Every row gives one point. The ring and each string are closed loops that go straight from each point to the next, and from the last back to the first. Before rounding, they use only three directions, however many columns there are. Count how often each string passes through the ring. Passing back the other way cancels.

Ring:
[[ 23   7   9  27]
 [ 27  33  -5  -9]
 [  6  32 -10 -20]
 [-28   8  -8 -13]
 [-29  -8  -6  -6]
 [-11 -23   0  13]
 [ 11 -13  10  33]]
String (32 x 4):
[[  4  -4  -9 -11]
 [-18 -26  -9  -7]
 [-24 -36  -4   6]
 [-31 -30   6  26]
 [-22 -23   7  28]
 [-11 -35   8  32]
 [  8 -32   5  26]
 [ 16 -17   2  16]
 [ 13  -6   2  13]
 [ 11   2  -2   3]
 [ 29  -3   1  11]
 [ 34  -3  12  36]
 [ 24   4  23  57]
 [ 11  10  14  37]
 [ 14  16  14  35]
 [ 39  29   9  23]
 [ 46  35   2   6]
 [ 31  37   3   7]
 [ 23  36   0   1]
 [  5  27   1   5]
 [ 10  42  -3  -8]
 [ 25  47 -15 -34]
 [ 14  43 -15 -34]
 [ -7  40 -12 -27]
 [-20  26  -5 -10]
 [-10  13  -4  -4]
 [  6  10 -10 -15]
 [-14  12 -17 -32]
 [-37   6 -11 -20]
 [-60  -3  -5  -6]
 [-35  -9 -11 -15]
 [-17 -12 -13 -18]]
Times through: 1
